Each row is a point. The last column is the point's height on a tilted bowl or saddle (a function of degree 2), plus a little noise. Along how many of its main directions does it bend up, bend down or stay straight?

Points, 17 rows:
[[ 4.9 -1.5  4.0 -5.0]
 [-1.9  5.9 -1.9 -2.3]
 [ 1.2  0.7 -5.6 -3.9]
 [ 0.0  2.1  0.6 -2.0]
 [ 3.6 -1.3  5.4 -5.2]
 [ 2.1 -1.7  2.5 -2.3]
 [ 3.5 -3.8 -0.8 -1.7]
 [-5.4 -0.8  0.0 -3.4]
 [-3.3  6.6  4.9 -4.0]
 [ 3.1 -6.6 -1.2 -1.4]
 [-0.8  3.0 -0.3 -1.8]
 [ 2.9  5.3 -6.3 -6.7]
 [-1.2  8.0  3.2 -4.2]
 [ 2.6  1.7  1.5 -3.3]
 [ 3.4 -3.9 -1.4 -1.9]
 [-4.6  0.6 -3.5 -3.5]
 [-2.4  6.0  5.3 -4.5]]
Directions: 0 up, 2 down, 1 straight

Points (16 x 4):
[[-1.1  1.3  3.0  1.3]
 [ 0.7 -0.3 -0.2  0.1]
 [ 2.2 -3.3  0.9  1.5]
 [ 1.6 -5.3 -2.3  2.3]
 [ 0.7 -1.9 -0.9  0.4]
 [-2.3  0.2  2.5  1.4]
 [ 0.9 -3.3 -2.6  1.0]
 [ 4.2  2.7  3.0  1.8]
 [ 2.5 -5.0  8.8  8.9]
 [ 0.6  8.1  0.6  3.3]
 [-2.7  2.8  4.8  3.3]
 [ 5.3  6.6  2.4  3.5]
 [ 3.1 -2.5 -1.2  1.0]
 [-5.5 -1.0  0.7  2.3]
 [ 1.5 -2.1  6.9  4.8]
 [-5.0  6.7  6.1  7.4]]
Directions: 3 up, 0 down, 0 straight

Points:
[[ -9.4   0.8   1.3  -6.2   5.6]
 [  5.5  -0.6   1.7   2.5   3.0]
 [ -2.9  -0.9  -0.9  -3.7   1.9]
 [  4.8  -3.2  -1.6   2.5   1.2]
 [  0.6   2.0  -0.4  -1.7   1.0]
 [  4.4  -1.6  -1.6   1.5   0.9]
 [  1.2   1.3  -3.1  -1.6   0.4]
 [  1.0  -5.3  -3.1  -4.0   3.2]
 [ -4.9   3.2  -2.0   1.9   3.2]
 [  0.2  -1.9   0.8   2.7   1.2]
 [ -0.8   3.3  -0.9   2.3   1.3]
 [  7.1  -2.1   4.5  -7.8   4.3]
 [  6.5   0.2   0.7  -6.3   5.8]
 [  2.9  -9.2  -3.8  -3.4   6.3]
 [ -2.1  -1.0  -4.5   3.3  -1.5]
 [  5.9  -2.2   0.6  -1.7   3.5]
 [ -1.8   0.7  -7.1  -2.3  -0.5]
 [  0.3  -4.1  -2.8  -0.2   0.6]
 [  1.3   1.3   2.4  -1.2   0.4]
 [-12.1  -1.4   3.0   1.0  10.1]
 [  6.6   0.4   1.1   4.8   4.2]
 [  0.5  -5.5  -0.9  -3.4   2.8]
 [ -3.1  -2.0   3.9  -0.1   0.0]]
Directions: 3 up, 1 down, 0 straight

Points (25 x 5):
[[  1.9   4.9  -4.9   4.4   2.0]
 [  3.4  -8.6  -0.5   2.4   2.8]
 [ -1.4   1.3   1.6  -1.4   2.1]
 [ -3.5   2.2  -5.9   2.1   1.4]
 [ -6.9  -0.7  -6.5  -3.9  -3.6]
 [  5.7  -1.9  -5.2   0.0   4.7]
 [ -1.3  -1.6  -2.3  -2.6   0.5]
 [  6.8  -6.1   0.6   3.3   2.5]
 [ -5.3  -4.0  -3.4   1.1   0.6]
 [  6.3  -2.1   3.9  -3.9   9.4]
 [ -1.2   0.5   3.6   0.4   3.1]
 [  2.5 -10.2  -3.6  -2.7   4.1]
 [ -1.6   2.8  -0.2   0.3   1.2]
 [  4.3   1.7  -2.3  -3.1   4.6]
 [  4.7  -0.9  -0.1  -2.6   5.0]
 [  7.4   3.0   1.6   1.3   3.2]
 [ -3.8   1.2   5.9   1.5   5.7]
 [ -1.4  -4.4   2.8  -3.3   4.8]
 [ -5.3  -2.7  -2.6  -4.9  -2.0]
 [  4.6  -5.0   4.1   1.7   4.7]
 [ -0.6   1.6  -2.1  -1.2   1.0]
 [  4.6   3.6   1.0  -0.6   3.3]
 [ -4.1  -1.9  -0.9   9.8   1.3]
 [  0.5  -0.2   0.8   0.9   1.6]
 [ -0.8   1.8  -1.8  -2.2   0.9]]
Directions: 2 up, 1 down, 1 straight

Points, 24 rows:
[[ -5.9   2.1   0.6   4.0   3.5]
 [ -6.4   2.4 -10.3  -1.1   6.6]
 [  2.9   1.3  -2.8   3.8   2.6]
 [ -5.7  -0.1  -6.9   0.7   4.2]
 [  3.4  -0.7   1.6  -1.6   1.9]
 [  1.3  -1.8   4.1  -5.8   2.7]
 [  0.8  -1.0  -1.3  -5.8   2.1]
 [  0.6  -3.8  -0.8   2.2   2.8]
 [ -1.9  -2.0   7.4  -1.8   3.8]
 [  0.0   0.0   0.8   5.6   2.9]
 [ -7.0   0.8  -0.9  -0.7   2.8]
 [  0.3  -6.9  -1.0  -0.6   4.1]
 [  0.1  -0.2   3.2   1.3   1.7]
 [  2.4  -1.1   1.1  -5.0   2.0]
 [ -2.6  -3.1   3.9   5.3   4.7]
 [  1.7  -6.6   2.5   6.0   6.6]
 [ -0.8   2.8   0.4   0.3   1.2]
 [ -7.6   2.6   0.1   2.6   3.9]
 [  1.3   4.4   1.3 -11.2   5.8]
 [ -2.7  -3.0   0.5  -2.6   1.9]
 [  6.0   1.8   1.6  -6.9   4.3]
 [ -5.4   0.8  -1.1   1.3   2.3]
 [ -0.1  -1.7  -1.0  -3.7   1.7]
 [  2.5  -3.6  -3.4   2.8   3.8]]
Directions: 4 up, 0 down, 0 straight

Points:
[[ 1.4  0.5  3.3  2.0  1.2 11.2 -8.3]
 [ 3.1 -1.7  0.6  1.2  7.4 -8.7 -9.8]
 [ 5.6 -0.6 -0.7 -2.4 -0.7 -3.2  1.7]
 [-1.8  2.3  5.3 -2.3  0.3 -8.5 -1.2]
 [ 0.2 10.7 -7.1 -1.5  5.1 -1.0  3.7]
 [ 5.5 -4.9  4.4 -1.3  1.9  5.8  5.0]
 [ 2.6 -1.9  2.2 -0.5  1.4 -2.1  0.7]
 [ 4.0 -6.5 -2.4  3.6  2.0 -2.4 -1.5]
 [-0.7 -1.7  3.6  0.0 -1.7  8.2 -4.4]
 [-1.5 -5.2 -3.4 -8.9  1.4 -1.7  5.9]
 [-3.5 -1.5 -5.5 -8.2 -2.3  4.5  4.0]
 [-0.3  0.7  6.3 -1.5  4.0  5.1 -1.0]
 [ 4.0  4.2  0.9  1.7  0.0 -3.4  3.3]
 [ 3.2  7.8  2.8  5.1 -2.0  1.4  5.4]
 [ 2.6 -7.0 -2.0 -5.1 -4.9 -0.7  9.9]
 [ 2.1  1.2 -0.7  3.2  3.5  4.7 -0.6]
 [-4.3  3.6  1.9  2.0  0.0  4.6 -1.1]
 [ 7.2  0.0 -3.0 -1.0  6.6 -0.7 -4.0]
 [ 0.7  0.7  2.0  3.3 -2.9 -1.0  0.9]
 [-2.0  3.6 -5.6 -0.7  2.1  1.1 -0.7]
 [-1.5 -0.1  2.1 -0.4 -1.1 -6.2 -0.8]
 [-3.2  1.3  3.4 -2.2  3.2  3.1  0.1]
 [-1.4  3.0 -1.2  0.3  0.7 -4.6  1.1]
 [-0.3 -1.8 -2.4 -1.6 -0.9 -0.6  0.4]
 [-0.7 -3.0 -1.3 -4.0 -1.2 -1.9  2.7]
 [-1.1  1.4 -0.2  0.6 -2.5  3.2 -1.1]
 [ 1.6 -8.6  0.3 -1.3  2.8  7.9  5.0]
 [-5.9  0.8 -7.1  2.3 -2.7 -0.8  2.3]
 [-1.2 -4.0 -0.7 -3.0  5.8  0.1 -0.2]
 [ 4.1 -3.5 -0.4 -1.4 -0.1  1.5  1.9]
 [ 1.3  1.1  0.9  1.8  0.6 -1.4  0.8]
 [-1.7 -3.7 -2.8 -3.2  0.9 -7.4 -4.1]
 [ 0.6  9.9 -3.3 -1.5  5.8 -0.4  4.8]
 [ 4.0 -6.0 -0.8 -2.7  1.4  0.0  2.7]
 [ 2.2  0.4  2.4  7.5  1.2 -8.3 -1.6]
 [ 0.4  0.8 -1.6 -4.5  4.3 -1.2 -0.7]
 [ 0.2 -1.2  2.0  1.1 -3.8  4.4 -1.3]
 [ 1.2 -1.4 -2.3  3.4 -8.8  5.7 -4.5]
 [-2.5 -0.4  5.6 -1.9 -0.7  2.9 -0.4]
 [-6.6  0.9  0.7 -3.7  1.2 -1.7  3.4]
 [-8.3  3.8  5.5 -0.6  1.6 -5.6  1.2]
 [ 3.2  0.6  1.9  2.6  0.0  1.1  1.3]
 [-0.7 -2.9  4.9 -1.0  3.9  0.4  0.5]
 [-2.5  1.6 -5.6  3.4  5.3  3.3  0.8]
 [ 2.6  5.5  7.8 -0.3 -2.5  0.5  3.4]
 [ 4.7 -1.7  0.8 -2.0 -3.5  1.5  3.9]
 [ 4.4 -4.1 -7.0 -2.8  0.0 -3.2 -5.0]]
Directions: 3 up, 2 down, 1 straight

Points:
[[  2.2   0.9  -7.8  10.5   2.3  -1.4 -10.9]
 [  2.2   5.2   3.1   0.1  -3.8   2.9  -0.9]
 [  2.9   1.6   4.7  -1.4  -7.0   0.6   0.5]
 [  2.3   2.6   7.5   2.2  -3.1  -4.1  -1.1]
 [ -1.9   0.4   0.9  -1.0  -0.6  -3.0   1.2]
 [  1.2   2.3   3.0   0.1   0.0  -0.5   0.4]
 [  4.6   2.9  -1.4  -4.8   4.8   2.2  -0.2]
 [  2.7  -2.4  -0.3 -11.2   3.1   0.7  -6.8]
 [  7.5  -0.3   2.9  -5.9   3.1  -9.0   4.2]
 [ -2.2   4.1  -9.9   0.5   0.0  -6.9  -9.7]
 [ -3.3   6.4   0.5  -6.7  -5.0  -0.2  -4.5]
 [ -1.3  -3.9  -1.2   5.9  -3.3   1.6  -3.7]
 [  2.3   3.2  -0.3  -2.4  -4.5  -0.1  -0.1]
 [ -0.8   1.1   2.3   0.7  -1.0   2.2  -0.5]
 [  5.7  -2.2   4.4   0.4   5.1  -1.1   1.7]
 [ -1.1  -9.1  -3.3   1.4   1.7  -1.0  -3.5]
 [ -6.2   2.7   2.0   0.1   2.2   3.3  -1.9]
 [  3.6   3.1   3.1   0.5   1.4   3.8   0.5]
 [  2.1   3.9   1.7  -3.7   1.7   3.0  -1.2]
 [  1.6  -3.0  -0.8  -0.3   1.3   2.8  -0.3]
 [  1.7   5.3   1.5   0.2  -0.6  -3.9  -0.1]
 [ -3.8  -1.0   3.4   1.7  -3.3  -4.9   1.2]
 [  4.0   6.6   1.2   1.3  -1.4  -7.2  -0.7]
 [ -2.5  -5.6  -7.5   3.0  -1.0  -3.5  -4.9]
 [ -0.3  -1.3  -1.3   3.1   4.6   3.8  -0.5]
 [  3.7   4.4  -3.2   2.9   2.2  -0.5  -1.3]
 [ -0.2   1.3  -3.3   2.2  -5.2   0.7  -2.3]
 [  5.8  -3.1   1.2  -2.5   2.9   2.3   1.2]
 [ -2.1   1.8   1.3  -0.3  -1.6  -0.3   0.1]
 [ -1.4   4.8  -0.1   1.7  -1.3  -4.3  -1.5]
 [ -0.7   2.1   3.1  -0.7   5.4   1.3  -0.9]
 [  0.7   9.3   1.9  -0.5  -0.4  -1.0  -3.8]
 [ -3.1   6.6  -0.1  10.5   3.1  -1.1 -10.6]
 [ -2.7   0.7   2.5 -11.1  -1.1  -4.8  -2.9]
 [ -1.1  -4.5   1.7  -2.9   5.1   2.4  -1.5]
 [  3.6  -1.5   0.9  -1.5  -0.3  -2.0   1.1]
 [ -1.6  -1.7   3.2   3.4   3.9  -3.6  -0.3]
 [ -3.6   1.0  -5.3  -2.9  -3.9  -4.2  -2.2]
 [  2.6   3.2   0.0  -5.6   2.7  -7.7   0.9]]
Directions: 1 up, 3 down, 2 straight

Points:
[[ 1.9 -4.7  0.7 -7.9 -0.7  7.1 -9.6]
 [ 0.6 -6.5 -2.4 -4.4  0.9 -4.2  0.7]
 [-1.2  3.8 -1.6  3.9  5.4 -2.2 -1.9]
 [ 3.3 -0.4 -3.4 -4.9 -4.9  2.2 -4.5]
 [ 0.3 -2.4  2.4  7.4  6.4  3.5 -6.5]
 [ 0.4  0.0 -1.6 -2.5 -4.8 -0.7 -0.8]
 [-4.2 -7.9  2.1  0.5  3.7  0.9 -2.0]
 [ 3.1 -6.5 -0.2  3.6  6.2  1.9  0.9]
 [-0.7  2.6 -8.1  0.3 -3.5  1.8 -1.2]
 [-2.5 -0.5  1.4  3.4  3.9  3.0 -3.4]
 [ 4.9 -5.6  2.3  2.9  0.0 -4.8  1.7]
 [-6.9 -1.2  4.0 -2.0 -0.5 -3.2  0.1]
 [ 1.9  0.5 12.4 -6.1 -1.6  0.5 -6.1]
 [ 0.5 -4.0 -5.6  0.4 -3.5 -4.4  1.6]
 [ 2.1  0.3  6.3 -2.6  0.0 -2.6 -2.5]
 [-1.6 -4.1  1.5 -1.8 -0.1 -1.5 -0.1]
 [ 1.5 -1.2  3.6 -6.1  4.4 -3.0 -5.5]
 [ 1.8 -0.8 -3.4 -1.3 -1.8  0.5 -0.4]
 [-0.9 -8.0 -6.6  1.1 -5.4 -0.7  1.9]
 [-3.4 -1.9  6.8 -8.7  2.6  2.2 -8.5]
 [-3.1 -3.6  1.3  3.3  4.7  3.2 -3.7]
 [ 6.6 -0.3 -4.4  1.0  0.2  0.8 -0.2]
 [-1.2 -2.5  2.1  0.7 -1.6  6.7 -3.9]
 [-1.2  2.6  3.7  3.0  3.0 -0.6 -2.3]
 [ 3.4 -3.4  1.3 -6.4  2.0 -0.6 -4.8]
 [ 1.6 -7.9  3.4  0.5 -1.9 -0.1  1.1]
 [-1.9  3.9 -0.1  0.8  5.0  0.3 -1.1]
 [-2.9 -3.4 -2.4  3.5  1.4 -4.0  0.2]
 [ 1.1  4.2  1.2 -0.1  1.0  2.7 -1.3]
 [-2.9  1.2  3.8  2.8  6.0 -3.1 -4.1]
 [ 2.6  1.5 -0.7  0.1  0.7  3.2 -1.7]
 [ 6.4 -0.2 -4.1 -4.1 -0.9 -2.1 -2.4]
 [-7.1  3.9 -7.0  1.9 -3.1  0.7 -2.9]
 [-1.2 -4.9  0.2 -4.6  0.4  1.2 -2.3]
 [-2.3 -5.4  3.3  3.1 -7.8 -1.0  3.8]
 [-3.0  4.6 -5.6 -5.3  4.2 -2.2 -0.1]
 [ 6.2  3.4  3.6  1.1  3.9  5.9 -7.2]
 [ 2.7  3.7  1.0 -2.2 -0.5  2.0 -2.0]]
Directions: 2 up, 4 down, 0 straight
